Each wall is flat, endless, passes through zero and stands at right angles to its row. A trip goes straight from one point to another. List the walls that it crosses, first one first.

Walls:
(1): [ 37 -21]
(2): [  7 -24]
(3): [ 8 29]
(4): [  3 -26]
Trips:
[ 26 -21] to [-45  15] -> 1, 2, 4, 3
[66 42] to [ 35 -30] -> 2, 4, 3
[-15  37] to [ 49 -28] -> 1, 2, 4, 3
[34 36] to [ 14 -31] -> 2, 4, 3
[-41 -35] to [ 14 -40] -> 1

Walls:
(1): [-55 -63  -8  58 -45   2]
(2): [ 58 -24  44  37 -26 -39]
(3): [-30  17 -27  32  12 -37]
(4): [-28 -15 -24 -92  52  64]
(5): [ 25  30 -49  29 -40  13]
Trips:
[-24   0   4  79 -12 -35] to [-10  10  33   5 -43  39] -> 3
[-12  36  99  93  11 -48] to [ -5  -1  88   1 -38 -20] -> 3
[-62  -6 -57  24   1  61] to [-40 -39  36 -36 -61  44] -> 3, 5
[-17  71  70 -69 -28  27] to [-74 -16 -35   2 -14  10] -> 1, 3, 5
[27 -7 32 -7 29  8] to [-52  -6 -40  15  11  -9] -> 2, 3, 1, 5

Walls:
(1): [ -4   3  -3 -15  48   8  81  26 -24  46 -28]
(2): [ -7 -61  30  16 -51 -44 -47 -56 -21   7 -66]
(3): [-70 121  11  47 -17 -10  73  19 -21   9 -10]
(4): [-37  -4 -30 -45  -6  35  14  -6  18 -11 -29]
(5): [-38   1  23 -40  20   7  36 -24  46  43 -31]
Trips:
[-29  16   2  45 -69   8 -33  45   1  36 -26] to [  5 -83  -2 -12  15  35 -27  16 -33  25  10] -> 3, 4, 1
[ 69  45   3  35 -30  15  -1 -32  -1 -16   5] to [-17  30 -16 -10 -16  -8 -37  14  23 -39  41] -> 4
[ 21  12 -18  40   2 -47  28  46  16 -25 -27] to [ 32  -9  39 -18 -13  23  25  17  58 -28 -31] -> 5, 4, 3
[ 39  68  -2 -40  14 -38 -72 -32 -41  29  28] to [ 21 119   2  -6   1   5  53 -17 -47 -36  22] -> 2, 3, 1
[-63  78 -18  28 -91 -27 -23 -44 -57 -43 -58] to [  4   3  10  28 -71  10 -61 -65   1 -23 -60] -> 3
[ 33  32  -4 -13  46 -40  -6  -4  50 -64  -8] to [ 31 -33  26 -61 -38 -84  25  60  -7 -41  30] -> 2

Walls:
(1): [-50  42 -54 -17  43 -19 -24  -4 -31  27  35   2  19  53 -62 -39 -55  83]
(2): [ 11  30 -41 -21   8 -15  49 -16  -8 -18  41  19 -13 -49  30  -9 -53 -22]
(3): [-54  20  22 -22  10  53  21 -24  10 -20 -69  41 -25 -29  17  52 -29  31]
(4): [-49 -40  59   9 -38  39  38  -4  23   4 -28   5  -8 -17 -32 -80 -36 -47]
Trips:
[ 10  28  13   1 -27 -27 -14   7 -24  41 -50   9  18 -12   7 -13  13 -37] to [-45  19  22 -53  -5  69  -3 -11   7  34  36  72 -49 -25 -28   5 -20  12] -> 3, 2, 1
[-41  14 -18   5 -43 -81 -16 -37   4  -6   5  10  27  38 -12 -35  29 -15] to [  6   3   5  12  35   3  14  70  31 -50 -82  -4 -19  26 -41 -40  36  53] -> 3
[ 58  53  43  17   9  56  13  13  21 -32  -2  11  68 -26   4 -40  -1 -14] to [  4  42  33 -61 -10 -43 -18  -3  29 -20 -41 -16 -12 -18  36 -49  12  13] -> 3
[ 20  36 -55  19   7 -48  -9   2 -14  12   6  11 -25   2 -22  18 -43  47] to [-66   0 -45 -29  -5 -67  -1 -10  22 -19 -30  27 -53   3   3 -15  29  33] -> 3
[ 58 -41  22  25 121 -25  -6 -30 -90 -15  43 -25 -42  37 -37 -33  -8 -15] to [ 55 -18   0  -4   3 -71  -9 -36  31  -2  82 -57  -7  11   3  28  49 -22] -> 1
[ -5 -32 -28  49  10  16  11  43  29  49  22 -21 -38  -7 -44 -20   4   9] to [  1  16  45  17 -38  -6 -60 -63  35 -22  98 -54 -13  65  44  37 -18 -44] -> 1, 4

Walls:
(1): [ -3  36 -25 -76  12  32  37 -23  57 -16 -10  35 -44 -44  78   5   1  52
   9 -53  11 -19 -49   3  16  22  46  44   0 -62  18  57]
(2): [ 65   4   5  12  45   4 -59  25 -38  50  22 -26  14 -30 -52   8  -9 -41
  37  -4  -5  29 -27   2  10  39 -29 -13 -42  59 -35  -4]
(3): [-21  13  18 -16  58 -13  19 -26  54  -9  30 -21   7   4 -16  25 -43  24
  46   3 -27  17 -14  18   7 121  86  -5  10  62  32  -2]
(4): [ 22 -32 -21  18 -51  93 -20   1 -23  31  25  -9 -46   4 -42  22 -16 -62
  37  18 -25 -10  53 -43 -30  14 -51 -31 -43  21  16 -44]
(5): [ 49  20 -25  -9  19 -34 -50   7  34   4  40 -31 -15 -10   5  30 -47  20
 103  -4 -16  32   6   2  16  28  -9  17 -37 -17  20 -21]
Trips:
[-24 -10  -8 -46   2  33  -1  93  48  55 -13 -26 -18 -61  10  40 111  -2
  -1 -22  60  -6 -41 -36 -14   0  -4  -1  17  59  17  41] to [-27   2  -1   7 -34 -83 -42  57  -5  55 -13   4  33 -61  35 -13 -36 -69
  17 -10  32 -63  -3  34  -8  34  42  16  20 -24  24 -42] -> 3, 5, 1
[ 17 -11   5  54 -61  71  13 -14 -19 -73  23  -8   9  47  -7   5   8 -30
 -24  51 -35  25   5  -2 -13  82 -21 -64   6 -25  34 -47] to [  6  39  13 -13 -51  17   3  43 -13  24  60 -22  69 -13  17 -28   9 -46
 -31 -17  13  -8 -50 -52 -20   8  50  42 -30 -40  63  38] -> 3, 1, 4
[  1  42  21  23 -16  21  -6   0 -37  35  27  50  19  27  48  56  11  51
  72 -39 -56 -23 -43 -78  20 -12 -10  19 -23  80 -13  34] to [ -8 -59 -71 -14  12  37 -16  40  -2  26  -2 -41 -28 -37  15 -26  26  76
  18  45 -62  50 -22 -56 -61  -1  49  95  68  -2   2 -22] -> 2
[  43    2  -26   12  -14    6   18   52    7    8   -6   -6   -4   13
   33   13  -19   16   12   15   51   19  -21   22 -102   50   23  -12
    5  -14   48   10] to [ 39  -8  -2  26 -65  28  14 -28  28  -5  58   6  28  -5  51 -18  35  53
  49  33   7  44  16 -19  97 -28 -26   6 -26  -6 -52 -54] -> 3, 1
[-16 -26   7  -5 -24  21 -27 -40  39  35   2 -35 -42   4 -62 -90  -7  15
  -7  61   3  24  40 -10  30  56   1  -2  -1  42 -63 -18] to [ 19  12 -69 -31  50  31  50 -67 -18  11   8  63   3 -40  -6 -12 -49 -20
  -9 -64  -1  19   4  30 -42  11  39   3  14 -54 -37  17] -> 1, 4, 2
[-32  28 115  61  53 -31 -67 -12   8  33  50 -89   0 -12  10  -9  73  34
  27  -9  -8  20   2  -9  57   6 -93 -19  15  30  -9 -28] to [ 13  10 -20 -29   5  -2 -28   4  16   9  38  -3   4  47 -36  -8  34  24
  39  -2  -6   2 -32  -3 -23  43 -21  47 -71 -62 -12 -29] -> 4, 1
[  2  85  -1  10  59  25  38   1 -30 -43 -22  -3 -17  15 -45  21  17 -26
  25 -23  14  11  13  36 -14  15  30  18 -59  12   9 -10] to [ 71   9 -36 -33  -5   2  -1   1 -23   5  51  60 -48   9  -6 -56 -67 -33
  20  17  70  40  19  13 -16  -9  24   9   0   6 -29  29] -> 3

Walls:
(1): [-21  10 -32  -4  22 -29 -13 -37  38  17 -28 -51  17 -41 -11  -5 -38  71
 -34  13 -36  25  37  18  37  15  13  36 -14  20  -1 -11  10   2  43   7
 -47 -30 -23  25  46 -18  13  31 -25 -31   7  39]
(2): [ 11  11 -20  66 -18  13 -83  13   7  -2  30 -53  39  -6 -26 -52 -28 -10
 -39  50  19 -36  38 -60  31 -78  -8 -48   8 -21  -3 -36 -27 -32 -25  -4
  -6  21  26 -49 -35   6 -16  28 -15  23  39  18]
(3): [  6 -11  26 -25 -38  -1  25  31   0  73  14  54  -8 -21   4  20  -2  48
 -47  -2  57  81  17  20  13  44 -31 -20  -2  -7 -21  -9  46 -29  14  13
  17 -32 -62   1 -43  43 -65  45  68  23  25 -68]
(4): [-70   8  15 -65 -40  -6 -44 -23 -28 -19   6  66 -21 -13  -1 -35  -6 -28
  21  -4  -7  10 -54  37  10 -31 -90   7   4  31  39   2 -34 -29 -12  34
  46 -53 -46  12 -31  45  18 -32 -36  -4  19  -6]
(5): [ -25   40   -7  -44   20   43   12   55  -17  -24  -15   15  -48   19
  -57  -21  -11  -39  -95 -121    9   12   -2  -55    3    2    2   -6
   23  -25  -26    0   86  -21  -13    7   34  -25   40  -10  -28   16
  -12  -28  -17  -10   40   59]
(6): [ 28  -3  12 -12   3  70  20  23  -1  11 -55  26  17 -22  23 -19 -25 -50
 -26  30 -54 -10 -61  68  71  10  -4  49  18  63  48  33  25 -22   9  25
 -14 -59  -1  29 -24  45  -6  18  20  32   3  35]
(7): [  6 -52  34  36  27   2  10   7  -6 -87  -9 -22 -14  39 -18 -11  -3 -19
 -32   0 -11  52  34  69  -5  35  28 -29 -27 -27 -18 -11 -49   3  37  56
  14  11  13  -1  26  10  10 -73 -22   7 -13 -22]
(8): [-28  33  26 -24  35  19 -38  -6 -34 -54  -6  -1  26 -12  25 -16 -62 -13
  53  47  22   5  25 -13  20 -43   9  62 -60  16 -61  -2 -39  36 -53  42
   4  12  22 -18   3 -47  17 -25  -1   4  45  13]
(9): [-31 -61   4  -7   7  -4  23 -41  -1  29  -3  19  -6 -31 -14  21  39 -45
 -25   1 -36 -12   8  -7  72 -15  26  43 -24   5  -5 -55  25  19 -42 -10
  50 -19  51 -18  -4  77  -5 -37 -37  35  31   0]
(10): [-42 -28 -45  -8  31  18 -34  -4  42  -6   6   4  33 -11 -50  -8  -3   2
 -15   9  12  -3  -6 -13  23   2   9   5  70  21  40 -38  23  41 -18 -23
   9  57 -49   8 -19  17  26   8  19 -29   4  55]
Trips:
[ 56  33  18  -8  16  34  34 -29 -42  32 -44 -43  -9  -4 -41  -5  44  10
 -25  13  -6  35  57  47  41 -18 -24 -42 -11  20   0 -40  -3 -37  -8 -28
 -23 -57 -15  30 -31  55 -20  24 -39   4 -10 -58] to [-13 -13  21  27  11 -14 -11  -1 -54  69  30  64 -32   9 -26 -24 -38  26
 -16   7  -1  48 -13  60 -18 -15   5  18 -74  46  42  12 -47  75  46 -36
  -3 -29  -7  50 -16  16   9  61  14  47  43   9] -> 2, 7, 8
[  7 -21 -14  22  -8  24  27 -21  14  20 -30   7  16  33 -34  23  -6  16
 -41  15  25  19 -25  26  16  23 -25  38  17  39  51 -30   7  -1  68  18
 -51 -13  43   9 -24 -32   0  14  51 -42 -10 -36] to [-25  -5 -30  10  12  27   5 -15 -27 -19 -19 -19 -39  16  -2  87 -37  11
  75  23  52  23   0 -41 -18  35  65 -39 -58   1  13   8   1  39  50  82
 -10 -76   2   7 -80 -19  56  -3  17  22   7  32] -> 10, 8, 6, 3
